Each row is a point. The last column is the point's height on a tilted bowl or saddle (a function of degree 2), plus a little noise. Along how many of its main directions does it bend up, bend down or stay straight?
(in the rows, 128 means zero)

Points (11 x 3):
[[104 184  94]
 [ 84 137 113]
 [ 91 124 121]
 [ 80 119 108]
 [ 82 162  99]
 [119 148 132]
 [100 164 115]
 [111 107 128]
 [107 226  20]
 [161 152 116]
 [171 115 112]]
Directions: 0 up, 2 down, 0 straight

Points (17 x 4):
[[122 120 219 123]
 [113 150 106 121]
 [119 190 170  91]
 [110 121 191 126]
 [134 201 169  75]
 [168 128 157 111]
 [180  68  74 236]
 [115  80 164 145]
 [ 90 149 110 129]
 [180 161 114 120]
 [109 119 122 134]
 [131 166 152  97]
 [181 145  92 150]
 [117 182 153  94]
 [148 106  83 176]
 [114 147 190 114]
 [157 162 154  90]]
Directions: 1 up, 0 down, 2 straight

Points (17 x 4):
[[ 75 140 155 147]
 [119 138  96 113]
 [ 94  49  98 158]
 [113 136 103 119]
 [162 124 122 118]
 [145  74  93  91]
 [181 146 167 143]
 [114  72  80 111]
 [ 80 186 159 110]
 [ 95  89 103 148]
 [163 114 114 109]
 [132 121 138 128]
 [152 118 131 121]
 [116 123 134 134]
 [ 79 231  89  47]
 [161 132  26  20]
 [122 122 148 134]]
Directions: 1 up, 2 down, 0 straight

Points (16 x 4):
[[146 216  68 127]
 [146 144 115 123]
 [176 128 145 104]
 [179 154 134 133]
 [ 86 102 148  92]
 [175 137 159 111]
 [126 147  90 114]
 [ 90 108 128 110]
 [214  93 152  37]
 [101 197 151 133]
 [150  89 108 101]
 [154 135 138 115]
 [159 171 108 140]
 [153  87 152  77]
 [201 127 131  93]
 [ 53 135 164  52]]
Directions: 1 up, 2 down, 0 straight

Points, 24 rows:
[[106 169  97 138 133]
 [177  95 142 134 175]
 [ 30 143  74 190 176]
 [ 94 144  92 129 157]
 [132 124 153 118 134]
 [ 97 122 138 172 122]
 [ 93 164 156 140 115]
 [119  93  86 106 166]
 [ 89  72 144 103 158]
 [ 57 180 122  83 176]
 [133  73 145 123 162]
 [132 107 105 162 136]
 [154 186 116  86  52]
 [121 152 127 141 121]
 [ 92 158  99 101 158]
 [112 194 126 132  93]
 [126 155 183  60  77]
 [158  93 138 209 139]
 [139  86 187 123 165]
 [130 113  63  44 175]
 [150 101  80 169 140]
 [135 121 135 139 137]
 [146 130 145 156 130]
 [107 172 185  27  47]]
Directions: 1 up, 1 down, 2 straight

Points, 25 rows:
[[162  81 160 139 165]
 [106 133 123 156 120]
 [144 157 129  61  95]
 [112 170 130 188 143]
 [114 102 107 140 121]
 [ 78  68 167 159 158]
 [167 135 167 129 161]
 [ 70 103 128 121 159]
 [ 91 204  97  99 151]
 [123 118 195 143 162]
 [ 99 125 106 121 135]
 [194 110  94 184 125]
 [138 143  56 139 154]
 [ 91  87 221  84 213]
 [166 169 154 183 172]
 [ 91 132 131  75 124]
 [125 150 133 157 128]
 [156 163 167 155 162]
 [152  79 132 129 151]
 [192 105 196  80 218]
 [135 145  93  54 118]
 [187 160 152 148 183]
 [126  92  90 162  98]
 [169  97 157  97 177]
 [125 124  98  60 134]]
Directions: 3 up, 1 down, 0 straight

Points, 45 rows:
[[171  50 140 102 139 116 151]
 [ 53 165 135  87  98 168 110]
 [118  84 142 134  85  86  95]
 [202 150  77 110 179 113  79]
 [ 97 141 158 165  88 145 101]
 [149 119 160 165 153  99 116]
 [152  76  95  89 130  67 123]
 [164 122 130 125  34 138 123]
 [109  97 120 197 133 133 143]
 [160 151 147 158 117 194  98]
 [175 160 105 146 202 140  84]
 [106 165 112  94 242 119  62]
 [ 94 140 171 101 133 185  80]
 [ 66 116 131 130  46 122  84]
 [ 64 147 154 188 143 134 122]
 [ 72  97 132 127 165  65  37]
 [ 99  74 124 133 166 139  93]
 [194   7 157  99 141 145 170]
 [133 122  78 113 189 126  82]
 [ 88  82 129 178  99 105 102]
 [134  61 197 163 139 151  65]
 [114 134 121 130 106 125 125]
 [ 81 118 159 128  39 127  62]
 [141 133 103 141  58 122 120]
 [180 220 156 127  80 115  64]
 [108 104 130 107 120 121 121]
 [146 101 126  88 130 139 149]
 [144 100 119  89 136 139 145]
 [185 109  65  99 170 123  99]
 [123 119  76  83  53 179 212]
 [173 133 118 132  88 130 129]
 [ 95 112 112 139 120 118 119]
 [ 89 150 137 100 134  95 104]
 [148 114 139 174 118  99 118]
 [170 138 133 134 155  96 127]
 [170 134 132 169 123 131 123]
 [ 95 137 124 123 117 127 118]
 [140 139 115 100  81 115 129]
 [146 176 192 141  73 128  57]
 [129  87 164 127 102  74  92]
 [ 97  96 150 118 106 125 104]
 [164 147 158 105 126 107 135]
 [149 159  68 176  75 131 115]
 [137  95 127  92 143 116 131]
 [107  92 147 128 133 123 104]]
Directions: 2 up, 3 down, 1 straight

Points (39 x 7):
[[119  89  63 130 117 134 106]
 [ 93 127  79  98  61 119 132]
 [160 112 117 146 107 126 124]
 [ 98 150 186 173  75 187  68]
 [113 125 123  95 203 184  71]
 [144  97 146 143 154 116 110]
 [180 139 141  80 128 181  94]
 [169 112 155 176 134 144 103]
 [ 67 151 215 119 150 144  74]
 [155 126 107  75 113 110 124]
 [132 102  79 124 142  97 113]
 [117 188 139 147 166  82  86]
 [143 136 122 171 197 138  87]
 [152 180  69 155 125 197  88]
 [104  88 141  72  94  87 136]
 [133  19  66 212 177 157  18]
 [113  26  97  91 149 173  62]
 [121 196 146  87 155 148 100]
 [159 116 130 153 127 161 112]
 [106 166 132 109 110 151 126]
 [135 181  80  90 133  65 104]
 [169 177 132 120 107 151 112]
 [111 142  99 170  91 127 111]
 [135 140 108 119 101 153 126]
 [152 150 121 225  85  93  80]
 [ 87 185 133  78 126 101 126]
 [119 133 113 158 139 140 113]
 [149  98 234  67 137  83  65]
 [234 153  69  88 126 113  81]
 [ 84 148 169 159 151 101  88]
 [120 124 104  78 158  79 111]
 [154 135 148 144 101  96 120]
 [119 143 117 168  88 155 109]
 [136 122  77 138 163 160 100]
 [ 86 158  76  64 172 124 103]
 [142  88 111  80 135 149 111]
 [139 187  70  88 126 138 112]
 [ 70  65 146 186 117 118  77]
 [115 159 102 111 177 162 100]]
Directions: 0 up, 5 down, 1 straight

Points (44 x 7):
[[183 108 155 146 143 114 111]
 [121 153 205 160 149 123 128]
 [215  73 136 161 121 111  77]
 [149  96 119 114  93 157 109]
 [110  94 103 134 147 150 123]
 [139 111 101 156 108 123 116]
 [167 195 119 130 138 130 161]
 [ 51 109  58 125 126 112  87]
 [112 152 197 104 147 140 128]
 [ 93  83 169  72 187 153 175]
 [151 125 126 114 183 196 104]
 [112 103 136 103 115  65 141]
 [141 124 112  99  95  46  96]
 [147 114 172 153 150 137 126]
 [147 129 135  98 172 101 117]
 [132 201 102 113  85 108 105]
 [207 109  93  82 128 130  90]
 [158 145  85 127  99 160 124]
 [133 129 174  97 110 201  71]
 [158 145 122 139 110 145 137]
 [176 205 121 143 140 155 195]
 [148  91  96 177 169 101  84]
 [106 168  55 153 130 131 107]
 [128 152 125 117 158 153 135]
 [125 126  90 151 186 112 108]
 [132 155  68 121  82  79  83]
 [174  87  82 175  70 133  86]
 [139 127  62  56 157 107  63]
 [171 117 106  26 199 116  31]
 [182 152 129 102 106 195  97]
 [151 127  90 128 137 175 118]
 [185 226  77 112 131 147 170]
 [143 142 167 108  70 191  58]
 [ 67 151  98  75 169 160  98]
 [ 86  78 171 137 163  71 160]
 [126 174 160 112 187  87 116]
 [109 139  96 165 187 150 133]
 [120 181 119 113  98  41  64]
 [124 149 104  95 199  99  93]
 [ 94 149  73  77 117 129  86]
 [136 203 130 121 157 150 151]
 [ 98 125 110  85 144 190  96]
 [ 84 144 162  66 178 170 123]
 [130 131 104 155 122 223 100]]
Directions: 1 up, 4 down, 1 straight

Points (74 x 9):
[[124 117  77 185  67 204 210  98 125]
 [118 118 124 179 127 112 160 190  85]
 [172 168 160  89  97  91  96 127 110]
 [220 109 178  90 137 137 119  86  60]
 [144 158 197 116 170 153 216 120 135]
 [148 127 174  88 185 141 161  64 154]
 [ 96 165 143 177 122  58 159 103 163]
 [141 142 110 160 143 163  97 124 118]
 [107 130 100  63 179 135 229 152 214]
 [132 102 156 126  79  67 102 125 122]
 [103  56 150 155 201  98 206 204 121]
 [176 138 203 100 104 103 104 139  84]
 [ 95  96  99  58 122  94 153 102 199]
 [124 106 138 117 116 132 192 116 122]
 [ 57 135 131  83 100 133 179 145 133]
 [ 89 160 162 117 128  82 102 140 137]
 [ 75 149 152  42 167  87  82  91 232]
 [144 118 136 121  85 139 208 145  72]
 [135 162 114 160 154  32 124 107 167]
 [ 52  99 112  64 119 131 144 157 174]
 [133 129 180 108  68 116 139  92 103]
 [116 126  22  86 139 119 115 111 150]
 [114 109 116 101 108 162 158  99 144]
 [129 104 144 194 133 144 123  94 126]
 [160 133 143 136 162  41 144 139 108]
 [200 172 112 125 133 159 123 100  94]
 [160 141 130 186 125  85  70 148 109]
 [213 131 103  96 110 182 144 117  59]
 [152 128 152 109 197 106 146 189 122]
 [149 161  72  76 140 136 130 138 106]
 [106  66 129 153  96  36 119 164 100]
 [122  87 172 151 140 132  88  59 137]
 [196  98 132 132 160 126  87 142  90]
 [111 130 164  88 159 134  98 162 131]
 [151 203 171 155  73 118 132 122 144]
 [ 67 171 110 134 126  86 113 143 160]
 [148 108 128 101 145 212 100 179 142]
 [109  91 155 144 154  93 122 128 127]
 [114 184 185 127 148  83  75  75 147]
 [177  67 133 165 157  92 127 122  84]
 [110  90 152  83 170  94  43  78 193]
 [133 159 108  85 155 113 160 115 156]
 [161 123 109 141 142 112 145  94 127]
 [ 99 181 162 182  76 129 155  98 154]
 [ 76 134  63 167 108 153 151 103 152]
 [153 147  73 126 120 132 179 120 107]
 [ 88 160 151 162 166  84 120 166 111]
 [159  76 145 105  67 143 163  64  87]
 [100  71 151 192 102  96 164 107  84]
 [ 76  55 115 116 189 116 102  99 239]
 [177  64 179 156 168 132  63  72  86]
 [133 167 136 123 148  95 175 144 128]
 [ 91 159 182 154  70 113 126 175  72]
 [107 112  93 161  44 100  68 157  86]
 [141 134  84  94 133 138 173 196 102]
 [119 139 103  39 134 187  83 130 120]
 [143 106 123 139  84  88  79 142 117]
 [169 149 143  75 185 139  91 149 104]
 [134 135 147 143 125  70 137 136 118]
 [143 144  93 154 158 106 202 171 108]
 [163 129 113 150  89 122 184 104 100]
 [ 58  64 148 158  57  55 117 134  79]
 [171 104  72  80 180 125  76  52 141]
 [137 168 134 112 133 147 142 131 128]
 [ 87 176 162 111 164  91 177 122 167]
 [149 176 157 121 153 141 167 128 130]
 [170  95 126 182 125  76  75 112 110]
 [175 114 167 168 119 179 158 111 132]
 [122 110 172 148 112 158 146  90 132]
 [175 181  83 103 137  60 148 181  91]
 [119 195 168 166  73 101 136  97 164]
 [121 120 102 174 145 156  93 154 106]
 [ 96 123 152 146 128 113 147 162 107]
 [ 98  63  71 137 178  83 132 132 190]]
Directions: 3 up, 4 down, 1 straight
